Rows are points. Each copy is the shape, with its points in the same order, stretched, turned, moved and blurred by noise. Some copies are also mirrored. Which?
In the rows, 128 means zero.

Shape:
[[109 163 111]
 [152  75 132]
 [126 101 110]
 [118  93 138]
 [112 167 139]
 [147 115 118]
 [110 179 142]]
Copy 1:
[[124 133  84]
 [128 132 186]
 [119 113 151]
 [ 94 127 159]
 [111 162  97]
 [138 141 144]
 [110 173  80]]
Copy 1 is: only turned
Copy 2 (7 x 3):
[[ 94 166  98]
 [166  80 127]
 [134  98 108]
 [122  94 132]
 [ 97 172 124]
 [149 115 110]
 [ 88 182 131]]
Copy 2 is: only turned
Copy 3:
[[153 153 106]
 [ 74  88 173]
 [ 93 113 138]
 [105  83 141]
 [174 138 116]
 [100 124 150]
 [188 143 113]]
Copy 3 is: mirrored
Copy 4, 7 rows:
[[106 125 152]
 [134 139  85]
 [108 131 103]
 [132 102  96]
 [130 124 167]
 [122 150 118]
 [137 121 174]]
Copy 4 is: only turned

Shape:
[[112 147 141 180]
 [139  91  76 139]
 [140 151  81 169]
 [195 133 126 136]
 [118 128 143 104]
 [121 173 121  95]
 [119 158 107 104]]
Copy 1, 7 rows:
[[181 156 111 146]
 [112  97 115 119]
 [117 130 107 104]
 [124 115 163  80]
 [138 141 156 159]
 [101 163 152 130]
 [103 149 144 129]]
Copy 1 is: only turned
Copy 2, 7 rows:
[[148 122  97 146]
 [131  72 150 122]
 [105 100 120 119]
 [121  89 168 191]
 [163 142 146 120]
 [127 162 154  93]
 [131 141 146  79]]
Copy 2 is: mirrored
Copy 3, 7 rows:
[[116 185 129 111]
 [138 123 200 134]
 [106 159 168  86]
 [158 103 144  90]
 [157 108 121 154]
 [118  93 123 138]
 [110 100 136 137]]
Copy 3 is: mirrored

Shape (10 x 6):
[[147 146 118 109  89 150]
 [138 157 122 101 118 141]
 [116 134 114 117 131 146]
 [100 126 102 121 153 133]
 [118 157 160 124 151 100]
 [143 141 132 153 112 162]
 [102 127 177 123 140  84]
 [135 144 158  99 155 105]
 [187 117 117 100 102 169]
 [124 134 100 132 141 106]]
Copy 1 (10 x 6):
[[118 129  68  94  99  98]
 [122 145  76 114 122  89]
 [ 96 136 119 122 137  97]
 [ 81 140 137 147 144  89]
 [155 160 130 137 130 116]
 [101 150 103  82 116 153]
 [179 125 163 136 128 122]
 [156 137 101 149 138 105]
 [ 98 108  35 105 113 122]
 [ 95 149 121 150 105 108]]
Copy 1 is: only turned
Copy 2:
[[162 126  91 166  80 122]
 [160 142 110 178 113 131]
 [133 153 115 152 120 116]
 [110 158 127 143 148 112]
 [165 131 179 165 144 148]
 [132 137 112 140  71 152]
 [180 120 202 137 136 122]
 [187 136 163 155 149 148]
 [178 130  67 129  80 150]
 [113 110 131 152 155 132]]
Copy 2 is: only turned
Copy 3 (10 x 6):
[[136 164 127  66 127 144]
 [130 153 130  87 158 136]
 [127 160 122 123 138 116]
 [129 153 129 153 135  98]
 [121 101 136 145 170 173]
 [163 158 105 115 120 161]
 [ 96  91 144 156 135 182]
 [109  94 111 119 175 157]
 [138 165  62  45 112 132]
 [150 122 138 142 127 105]]
Copy 3 is: only turned
Copy 4 (10 x 6):
[[125 181 133 141 165 143]
 [128 167 119 140 167 118]
 [121 141  99 134 158 139]
 [128 108  84 140 144 136]
 [128 104 137 104 121  71]
 [141 148 149  97 150 156]
 [101 101 126 105  79  60]
 [130 141 118 107 125  61]
 [159 226 113 122 167 145]
 [141 105 107 153 133 123]]
Copy 4 is: only turned

Shape (12 x 8):
[[128 102 137 122 107  68 118 115]
 [132 132 118 121  58  88 127 143]
 [136 152 125 101 171 143 150 121]
 [140 148 132 154 152  86 136 159]
 [117 135 124 140 121  96  92 132]
 [120 159 116 131  98  98  96 140]
 [200 104 154 138 149 173 121 131]
 [146 161 125 122 153 175 121 128]
 [165 102  82 160 145 155 137 147]
 [108 111 123 204  91  92 141 138]
 [ 99 107 125  71 135 168 119 190]
 [164 143 148 109 156 152 115 125]]
Copy 1:
[[100 137 146 134 156 112 130 168]
 [138 182 164 118 120 103  83 165]
 [123 122 123 126 103 153 159 103]
 [127 129 157 120 149 111 134 104]
 [ 94 137 145 122 132  94  94 129]
 [110 160 153 117 117  89  93 131]
 [150 133  71  89 154 145 125 124]
 [134 132 100 111  95 132 131 102]
 [166 105 122 111 135 146  99 140]
 [136 121 146 149 159  69 105 146]
 [124 145 141 147 112 198  72 104]
 [118 136 103 100 122 138 133 111]]
Copy 1 is: mirrored
Copy 2:
[[ 87 151 103 142 163 147 122 167]
 [ 81 112 133 160 165 100 120 166]
 [180 116 133 104 136 127  80 137]
 [125 155 154 156 120 129  95 178]
 [119 144 133 167 147 144 131 148]
 [128 130 141 181 151 118 127 148]
 [120 155 188  59 161 155  90 130]
 [181 127 170 114 135 123  90 115]
 [122 147 166  85 116  98 119 131]
 [ 54 149 132 166 104 106 107 130]
 [144  55 156  94 132 186 137 182]
 [166 141 165 100 160 151  92 138]]
Copy 2 is: only turned

Shape (12 x 9):
[[114 152 147 160 143 199 117 143 152]
 [132 149 187 127  93 101 134 133  30]
 [124 141 116 152 107  95 111  88 168]
 [108 115 122 129 170 111  98 143 164]
 [128 119 156 156  90 114 128 118 143]
 [126 142 113 163  87 111 126 127 101]
 [115 122 148 163  87  95 111 144 162]
 [126 118 124 136 224 104 141 127 130]
 [114 114 122 128  99 183 138 133 136]
 [128 133 111 102  96 109 123 139 172]
 [103 114 112 138 154 140 101 109 153]
 [ 75 132 115 101 122 122 150 134 149]]
Copy 1, 12 rows:
[[166 147 202  97 116 147 117 190 114]
 [140 187 106 171 210 150 135 105 135]
 [130 106 125  84 121 111 109 115 141]
 [102 122 154 123  91 121 104  94 128]
 [147 139 117 138 134 106  95 125 128]
 [113 147 109 125 159 140 116 135 127]
 [118 137 117 140 136 105  66 110 140]
 [122 151 159 118  77 115 153  90 134]
 [146 143 168 118 132 129 122 183  79]
 [ 95 110 149 117 138  95 114 136 121]
 [134 119 162 104  93 136 121 119 107]
 [ 97 144 157 103 144  99 125 132  95]]
Copy 1 is: only turned
Copy 2, 12 rows:
[[174 130  74 155 137 101 112 107  86]
 [187 115 160  83 146 108  49 118  88]
 [132  84 177 145 105  93 184 133 158]
 [ 99 142 122 104 108  91 160 182 132]
 [135 110 180 146 131  90 137 116 133]
 [153 103 179 144 113 114 132  93  96]
 [109 132 186 143 119  64 177 132 140]
 [155 134 129 103  85 119 116 246 119]
 [115 115 110 153 169 148 112  78  94]
 [ 82 142 142 124 126 132 166 102 158]
 [113  98 107 131 133 105 158 154 121]
 [111 154 114  93 154 156 170 152 112]]
Copy 2 is: only turned
Copy 3 (12 x 9):
[[ 93 153 187  71 154 142 107 122 114]
 [180 191 126 166 135 135 121  90  78]
 [132 107  95 110 118  95 123 173 128]
 [ 97 117 103 110 117 145 139 122 151]
 [126 132 130 123 114  83 126 142 110]
 [151 105 122 128 130 116 104 135 107]
 [105 114 107 126 111  80 127 126 111]
 [129 150 116 133 133 153 132 129 196]
 [108 107 175 104 113 137 110 145  98]
 [ 79  99 109 141 120 120 136 147  91]
 [128 104 121  88 106 147 121 150 150]
 [103 113  95 136  88 149  92 145 120]]
Copy 3 is: only turned
